Each row of a before or after table is a point. One or more steps were done to the points. Then noise was added and the rows were shuffled. The steps act on how far a point lies along the listed directions, d1 being the first. Write out the steps. A step turns or swaps two directions, mirrors them in a line or flattens them onto one, adds a multiple of one to another, or multiplies one. Angles are multiples of 10 degrees, from the lower direction toward the higher: turns from -170 to 170, lines from 10 to 170 but not 90. Use the fewest steps. Two steps may share a direction if one is a turn and the other turns, adds or multiplies; they go together, in the order done. Otherwise the lowest direction goes first.

Directions:
(1): [-42  43 -26]
(2): [48 44 -6]
(3): [-14  23  60]
Before:
[[ -3  18 -13]
 [-15 -37  12]
 [-31  29 -37]
 [  4  17   3]
 [ 42  33   2]
 [-21 -60  44]
 [-19   8 -34]
 [  2  20 -37]
 [  1   4 -15]
 [-17  21  -8]]
After (10 x 3):
[[ 19 -32  20]
 [-49  -9 -24]
 [ -9  16   0]
 [ 41 -40  52]
 [ -4   1 -14]
 [-23 -15 -25]
 [-24   5 -37]
 [-30   2  -1]
 [-16   6 -11]
 [  2  52 -12]]
Steps: turn d1 and d2 by -50 degrees

Directions:
(1): [ 37  40 -17  57]
(2): [ 48  20 -30 -54]
Before:
[[ -5  -8  -3 -33]
 [ -9 -18  -3 -35]
 [  1  -9   6  -2]
 [ -7 -10  13 -16]
 [  3   1  -5 -16]
 [  0  13  -8   0]
 [ -1  11   1  25]
 [  3   8  -5  18]
 [  9   9  -4  26]]
After:
[[-14   5   9  40]
 [ 13 -10 -17 -59]
 [ -5  11  -6   6]
 [ -9   1   1  31]
 [  9   3  -8 -22]
 [ -7   2   6  46]
 [  5  -7   3  -7]
 [ 12   0 -12 -52]
 [  6  -5   5 -32]]
Steps: add -1 times d1 to d2

Directions:
(1): [ 17 -15  51   5 -55  12]
(2): [-10  46  50 -13  22 -31]
(3): [ 48 -32  22 -16  46  13]
(4): [-31 -36   2 -60  -8 -20]
Before (9 x 6):
[[ 60   7  37  49 -20  39]
 [ -6   6   4 -10  -5 -16]
 [-27  -7 -28  -6  -6 -11]
 [-20  27  -6   3  -3  -2]
 [-15  -2  -8  -6 -12   1]
 [-18  -1 -15  -7  -3 -13]
 [-18  -8  11 -13   3  -9]
 [ 15  -7  24  19 -49  17]
 [-12  -8 -23 -14  11 -11]]
After, 9 rows:
[[ -5   7   5 -11  -5 -16]
 [-13  27  -3   5   4   0]
 [-13   1 -13  -2   0 -10]
 [  5 -22  24  -4 -50  12]
 [-18  -6 -26   0   0  -6]
 [-12  -5  -8  -7 -10   0]
 [-18  -7  12 -14   3 -10]
 [ -6  -4 -23  -5  13  -8]
 [ 43  -2  36  29 -28  30]]
Steps: add 0.5 times d1 to d4; multiply d3 by 0.7

Directions:
(1): [ 29  60  24 -23  -8   1  -3  24]
(2): [ 11  -8 -28 -36  27  32 -46   2]
(3): [-19  28  13  38  49  31   2  -7]
(4): [ 59 -31  31   8  21   5  10 -10]
(5): [-16 -17  14 -12  38 -35   0  52]
(6): [-19 -11  15 -42   1  38  48   2]
Before, 10 rows:
[[  1  29  16   3   7  32  11  -1]
 [-11   7  -9   7  -6  31  18 -32]
 [  8  34  -4  -7  -6  15 -22 -22]
 [ 52 -12  -8  18 -14 -26 -24   0]
 [-11  16 -10 -24   5  31   4 -24]
 [-38  -3   2  15  20 -44   8  28]
 [-54  -2   9  20  30 -16  -9  32]
 [-16  21   6 -19 -19   6  21 -14]
 [-22  38  -1  16  -6  33  17 -25]
 [-16   4  -1  20   2 -57 -47  20]]
After:
[[ 31 -15  21  12 -30 -20  38   0]
 [-47 -13   4 -23  30 -10  25  30]
 [ 10  32   4   7  14  27 -16  -1]
 [  3  38   8   9 -18   2  -2 -24]
 [-60  -6  12   0  33   0   5  33]
 [ -6  18 -13 -31  -3  15 -15 -14]
 [ -1   8 -23  10   3  30 -11 -31]
 [-16  34 -14   2   4  44  -6 -25]
 [  1  25 -18   7   3   3 -27 -25]
 [-47  -5  37  -9 -14 -33  42  21]]
Steps: turn d2 and d6 by -110 degrees; add -0.3 times d4 to d6

Directions:
(1): [-48 -35  17 -13 -26 -18   4   3 -30]
(2): [-20  18  25  60   4 -17  17  16  11]
Before (9 x 9):
[[  2  -8 -11 -33  -6   5 -10  -9 -18]
 [ 51  30 -21  -5  15  18  -2 -11  29]
 [-15   4  14   5   4 -12   9   2  -6]
 [ -3 -12  -3 -21  -1   1  -8  -7 -12]
 [ -3  10   8  36  10 -12   9   5   3]
 [ 60  40 -24  13  30  28 -13   0  32]
 [ 30   2  -9 -25  16  16  -9  -8  -3]
 [ 10  -6  -9 -27  -4  -8 -10   1  -6]
 [ -8   4 -12  -3  -1   0  -2  -2   0]]
After (9 x 9):
[[ 56  44 -19  26  31  25 -10   4  33]
 [ 49  34 -18   5  16  15   0  -9  32]
 [ -8   7   9  35   8 -14  10   5   1]
 [ 31   7  -9 -19  19  17  -8  -8   1]
 [-15   2  13   3   3 -12   9   2  -7]
 [ 13  -4 -11 -27  -3  -7 -10   0  -4]
 [ -8   4 -12  -3  -1   0  -2  -1   1]
 [  7  -6 -13 -33  -3   8 -11  -8 -15]
 [  1 -11  -4 -21   0   2  -9  -7 -10]]
Steps: turn d1 and d2 by -10 degrees

Directions:
(1): [-44  25  18  19   2  31  20  15  -2  40   1]
(2): [  7   2 -11  -4   4  43  19 -19  12 -21 -55]
(3): [-29 -14  -1  25 -34  -6  -7  38  25 -37  -9]
(4): [  2  -7 -60  32  23   0   3  19 -26   7  -4]
(5): [ -7 -43 -23   0 -36  10  -3 -28  19  37   7]
Before:
[[ 14  20  17 -41 -20  16  17 -37  27 -12 -33]
 [ -5  20 -35  32  29  18   9  38 -13  -7   1]
 [-16   6  15  10 -10  40   4  -6 -15  39   9]
 [-16  33 -18  21  41  33  30  30 -25 -31 -34]
 [ -7  36  25  -4  10  23  14  20  15 -42 -39]
 [-25   4   3   2  -5  35   1 -23   4  38 -10]
 [ -6  -9 -27  16  31  13  13  -2  -6  22 -13]
 [  1  11 -40  18   5  41   8 -16 -13  27 -30]
 [-18 -16  32   7 -36  38  11 -13  36  12 -22]]
After, 9 rows:
[[-11 -24  -3   1   3   8   8 -20  14  40   2]
 [-29 -22 -54  32   0  20  18  10 -18  26   6]
 [ 16  46  13 -21  15 -20   8   7  -8 -20  -1]
 [-13 -23 -46  23 -12  28   6   8  10  32  12]
 [-14  22  61   7  -5  10   7  21  15 -12  -2]
 [-25  25  33  -7  -1  20  -5 -12   1  25   1]
 [-12  16 -29  29  20  -2   4  45 -12 -12  -6]
 [ -7   1   0  -2 -24  20  -5 -30   2  45   3]
 [-12  18  34   5  -6  37   7  -1 -14  27   8]]
Steps: multiply d2 by 0; turn d4 and d5 by 80 degrees
